Rows are points. Each copy is the shape, with its points in the same order, turned, moved and blurred by noise. Is it also mirrored, or only turned?
(in the rows, 128 means zero)

Shape (8 x 2)
[[154  93]
 [ 90 125]
 [101  81]
 [165 166]
 [110 144]
 [119 106]
 [170 130]
 [151 150]]
Copy 1 (8 x 2)
[[123  85]
 [ 88 147]
 [ 72 105]
 [172 141]
 [116 152]
 [102 115]
 [158 107]
 [154 135]]
Copy 1 is: only turned
Copy 2 (8 x 2)
[[ 89 128]
 [159  97]
 [111  82]
 [140 186]
 [157 132]
 [118 111]
 [109 163]
 [138 167]]
Copy 2 is: mirrored

Shape (9 x 3)
[[113 103 119]
 [ 78 141  95]
 [116 121  96]
 [131 108 142]
 [ 76 141 130]
 [139  95 131]
 [ 97 186  94]
 [112 168  75]
 [136  86 161]]
Copy 1 (9 x 3)
[[115  98 131]
 [ 91 123  89]
 [127 104 103]
 [128 108 156]
 [ 84 136 120]
 [134  94 147]
 [118 171  72]
 [135 136  66]
 [124  98 179]]
Copy 1 is: only turned
Copy 2 (9 x 3)
[[123 109 146]
 [ 93 101  98]
 [127 104 118]
 [134 133 157]
 [ 79 122 122]
 [144 123 162]
 [101 136  67]
 [123 117  69]
 [133 134 186]]
Copy 2 is: only turned
Copy 3 (9 x 3)
[[136 145 106]
 [ 80 144  94]
 [119 127  91]
 [151 135 131]
 [ 90 157 125]
 [162 132 116]
 [ 58 106 113]
 [ 75  99  88]
 [174 147 140]]
Copy 3 is: mirrored

Shape (8 x 4)
[[133 169 140 124]
 [147 145 119  87]
 [151 128 111 143]
 [120 180 192 142]
 [147 129 102 178]
 [167  82 131  88]
 [110 116 126  92]
 [151 146 146 132]]
Copy 1 (8 x 4)
[[134 131 173 132]
 [156 103 141 109]
 [163 149 126 140]
 [102 161 203 119]
 [162 171 125 170]
 [165 136  95  74]
 [117 110 113 110]
 [149 151 159 119]]
Copy 1 is: mirrored
Copy 2 (8 x 4)
[[109 166 121 102]
 [140 173  91 127]
 [103 129  91 120]
 [103 163 166  60]
 [ 69 107  94 123]
 [176 117 101 142]
 [139 155 131 156]
 [114 143 110  96]]
Copy 2 is: mirrored
Copy 3 (8 x 4)
[[138 173 158 105]
 [118 151 129  75]
 [132 158 108 127]
 [174 165 200 117]
 [134 173 105 161]
 [134  97  93  88]
 [ 98 119 144 102]
 [155 157 138 111]]
Copy 3 is: only turned

Shape (10 x 6)
[[154 118 139 126 178 134]
 [158 135 122 139 113 144]
 [158 111 125 119 145 114]
 [160 137 180 140 187 138]
 [109 111 133 131 125 133]
 [146 161 148 141 103 139]
 [152 109 118 156 146  94]
 [ 39 145 137 122 112 104]
 [134 243 123 134 145 112]
 [107 155 108 153 114 138]]
Copy 1 (10 x 6)
[[160 143 135 144 174 116]
 [159 131 101 158 112 135]
 [166 117 120 138 150 111]
 [166 173 162 178 179 102]
 [125 116 142 153 131 118]
 [150 160 135 163  89 115]
 [148 112 112 135 148  75]
 [ 67 126 182 117  97 111]
 [137 237 142 107  91  96]
 [109 146 113 150 103 118]]
Copy 1 is: only turned
Copy 2 (10 x 6)
[[126  88  85 119 116 175]
 [148 141 123 120 125 152]
 [144  86 105 107 126 140]
 [124  95  74 150  77 174]
 [108 107 145 130 141 151]
 [133 158 124 128  99 136]
 [151  91  92 141 145 121]
 [ 44 126 155 143 145 106]
 [ 95 190  58 103  91 110]
 [108 156 120 125 146 139]]
Copy 2 is: mirrored
Copy 3 (10 x 6)
[[118 106 147  96 171 127]
 [142 139 144  95 117 141]
 [132 115 123  94 142 106]
 [114 122 185 111 184 119]
 [113 120 137 133 112 127]
 [129 164 163 102 103 127]
 [149 132 111 120 164 108]
 [ 55 151 115 171  90 112]
 [ 86 233 145  77 148 140]
 [120 164 125 133 112 154]]
Copy 3 is: only turned

Shape (13 x 8)
[[108 170 164 127 142 163 164 133]
 [101 132 129 111 137  79  96 194]
 [137  86 162 145 158 152 134 101]
 [ 80 102 155  97 134 138 107 181]
 [143 133 112 123 122 129 139 133]
 [125 119 142 115 155 120 132 110]
 [178 151 111 163 131  84 144 125]
 [140 156  97 129  86  78 179 142]
 [171 102 127  94 101 151 104 120]
 [114 114 161 183 101 160 181 135]
 [155 131 165  93 160 166 156 115]
 [110  99 101 122 131 151 102 163]
 [ 86 129 162 102 120 157 110 135]]
Copy 1 (13 x 8)
[[138 179 152  97  95 171 159 163]
 [ 84 124 111 187 118 149 134 166]
 [138 104 159  89 136 169 186 115]
 [ 72 108 137 142  86 190 137 148]
 [153 134 135 124 124 142 122 136]
 [129 125 113 103 130 149 165 139]
 [180 143 141 152 162 103 150 149]
 [170 162 122 159  97  86 119 132]
 [128  92 159  91 146 138  96 128]
 [158 158 200 126  82 157 173 103]
 [145 121 147  58 111 162 154 170]
 [122 108 134 146 121 192 111 123]
 [ 81 147 147 101 105 177 132 131]]
Copy 1 is: only turned
Copy 2 (13 x 8)
[[ 85 150 141 167 120 133 146 179]
 [ 96  86 105  63  89 127 108 167]
 [149 133 166 143 159  93 133 154]
 [ 95  76 164 102  85 107 110 174]
 [120 131 140 114 117 147 149 132]
 [104 132 142 121 141 112 118 132]
 [143 155  84  96 144 144 163 128]
 [ 89 121  91  99 122 167 200 119]
 [142 145 181 102  95 121 136  94]
 [137 110 145 167 129 122 199 182]
 [ 95 183 181 129 135 115 138 152]
 [141  89 164 106 104 153 109 145]
 [ 93 105 159 142  86 106 114 149]]
Copy 2 is: only turned
Copy 3 (13 x 8)
[[133 187 167 151 167 163 160 121]
 [ 54 136  90 129 168 145 134 153]
 [146 142 179 140 148 115  86 109]
 [ 80 135 128 118 198 177 105 128]
 [128 147 134 120 124 140 138 146]
 [137 156 128 137 153 121 116 121]
 [118 150 134 140  91  89 161 156]
 [118 132 116  94 107 122 205 138]
 [135 169 136  75 116 143  82 147]
 [121 126 215 128 133 156 155  96]
 [163 193 166 124 169 132 115 139]
 [109 119 121 131 138 176  95 157]
 [111 165 137 124 165 187 111 100]]
Copy 3 is: only turned

Shape (14 x 9)
[[163 138 169 109 201 130  98 161 136]
 [156 120  79 141 126 152 138 175 112]
 [140 154 107  89  97  98 150 129 150]
 [171  79  63 166 100 137 104 108 147]
 [135 105 102  99 114 144 109 185 138]
 [108 108  76 132 163  64 120  98 142]
 [135  95 111 163 155 106 193 131 129]
 [171 115 171 137 138 100  94 137 103]
 [121 124 141 106 131 139 162 119 126]
 [155 143 211 159 108 112 178 120 140]
 [164  87 100 103 128 119 165 123 151]
 [129 132  92 125 118 112 137 130 149]
 [124 182 142 108 146  84 107 121 102]
 [133 154 139 126 131 122 172 139  93]]
Copy 1 (14 x 9)
[[138 101 170 115 172 118  54 145 107]
 [163 136 107 160 162 174 127 167  80]
 [154  96  92 137  91 152 122 105  94]
 [164 151  58 144 155 192 123 164 167]
 [133 108 120 140 128 196 102 175  89]
 [100 122  76  94 141 115 152 133 140]
 [179 106 122 119 170 127 184 147 122]
 [169 131 143 128 122 107  77 174 140]
 [167 122 152 111 124 157 137 113 107]
 [219  92 178 156 108 110 130 115 153]
 [183  96  92  97 142 172 133 137 114]
 [140 114  96 141 127 157 135 125 114]
 [124 139 134 134 103  86  94 111  97]
 [178 133 150 142 122 120 142 123  80]]
Copy 1 is: mirrored
Copy 2 (14 x 9)
[[177 166 171  90 193  87 103 135 131]
 [138 126  73  97 152 135 139 133 145]
 [133 148 127 111  75 100 116 127 164]
 [135  59  87 141 148 127 108  75 156]
 [146 106 111  68 136 125 105 151 152]
 [158  87 157 174 125  87 155 139 170]
 [ 94 119 144 134 152 121 186 110 137]
 [148 131 147 114 158  77  94 121  87]
 [134 146 161 110 123 152 130 123 131]
 [ 62 180 181 118 131  95  99  96  98]
 [135 111 134  95 111 116 155  89 160]
 [134 121 121 127 117 112 126 131 170]
 [167 174 152 153 115  81 100 162 126]
 [123 176 135 128 124 132 140 145 108]]
Copy 2 is: mirrored

Shape (16 x 11)
[[165 128 106 134 140 128 136 124  95 146 135]
 [114 147 111 148 154  81 131 156 108 105 103]
 [120 151 150 121 189 133 131  75 130 106 165]
 [150 113 131  75  92 118 152 161 175 151  92]
 [ 68 186 138 169 134 177 120 101 129 154 178]
 [113 104 135  76 134 109 169 123 126  92 121]
 [150 131 127 118 136 114 101 103  68 124 130]
 [173 109 129 108 137  92 109 110 114 120  65]
 [107 106 142 101  97 166 138 149 149  72 119]
 [118 137 150 198 155 117 113  71 118 113 181]
 [116 167 131 143 156 100  93  89 123  97 203]
 [133  92 112 103  96 116 162 127 133 139 110]
 [154 132 174 105  99 126 173 149 112 116 105]
 [153  99 151 101 164  81 115 148 113 119 142]
 [156 173 123 138 109 151 143  80 128 111 169]
 [112 134 163  70  68 110 163 123 136 141 123]]
Copy 1 (16 x 11)
[[142 130 148 135 162 146 133 124 112 150 131]
 [169 163 127 107 164 100 167 171 104 122 125]
 [113 170 143 113 113 140 129 106  82  68 149]
 [124 106  70  94 129 158 146 157 139 154  60]
 [ 99 184 124 130  99  84 171  61 136 126 174]
 [107 143 115  99 123 172 167 186  96 116 113]
 [129 138 153 119 146 126 111 144  73 158 148]
 [131 108 122 116 170 122 106 173  70 136  85]
 [ 97 160  53 141 110 152 155 179 114 138 130]
 [116 146 149 128 137  92 117 114 124  77 201]
 [144 167 129  82 123 118 117 107  92  94 203]
 [ 99 107 107 108 152 156 160 164 132 153 109]
 [140 112 115 140  85 146 148 181 120 147 101]
 [148 159 141  85 142 155  96 180 116 124 119]
 [133 111 107 139 111 142 141  91  95 120 175]
 [ 99 103 101  80  74 143 165 161 121 159 110]]
Copy 1 is: only turned
Copy 2 (16 x 11)
[[159 109 132 108 143 145 168 143 122 118 134]
 [150 144 108  91 163 108 116 106 138  99 117]
 [138  81 115 154 163 100 113 124  77 131 173]
 [150 119 206 137 100 143 111 121 175  95 108]
 [ 92 137 136 142 172 131 111 141  64 203 137]
 [135 107 136 134 104  87 104 139 134  77 134]
 [179  91 103 124 141 108 158 149 118 127 103]
 [176  75 141 119 144 107 156 105 162  82  89]
 [103 129 135 185 117 135  94 146 152  91 102]
 [126 119  94 162 187  93 165 118 102 171 173]
 [161 107  77 148 155 107 113 110  98 179 175]
 [126 122 165 120  90 119 146 138 159  98 117]
 [169 147 174 159 125 113 131 146 119  78 102]
 [188 100 127 125 151  97 124 149 169  98 154]
 [145 117 120 164 118 150 149 113  69 148 140]
 [155 139 188 154  76  90 105 138 127 120 103]]
Copy 2 is: only turned
Copy 3 (16 x 11)
[[128 132 112 168 116 120 108  97 136 127 147]
 [ 88 122 156 140 120  92 151 112 111 118 117]
 [108 124 129 158 159 133 106 190 154 132 167]
 [159  98 120  91 140 170 171  68 161 121 130]
 [ 75  97 105 173 102 147  91 186 160 215 120]
 [118 110 140 130 150 180 167 127 116  96 171]
 [140 172 121 161 117 119 105 135 106 131 148]
 [144 169 162 110 132 125 123  95 137 100 132]
 [103  84 111  93 129 204 125 132 104 115 121]
 [ 99 107 130 168  74 107  78 206 153 121 151]
 [105 120 100 145 113  91 106 213 138 149 171]
 [138 111 134 124 105 167 145  76 134 119 160]
 [129 132 105 152 119 179 166 112 147  98 102]
 [174 110 133 144 145 106 144 139 113  94 139]
 [ 92 142  72 148 107 144  95 149 173 136 167]
 [143 125 117 120 101 198 187 126 159 141 143]]
Copy 3 is: only turned
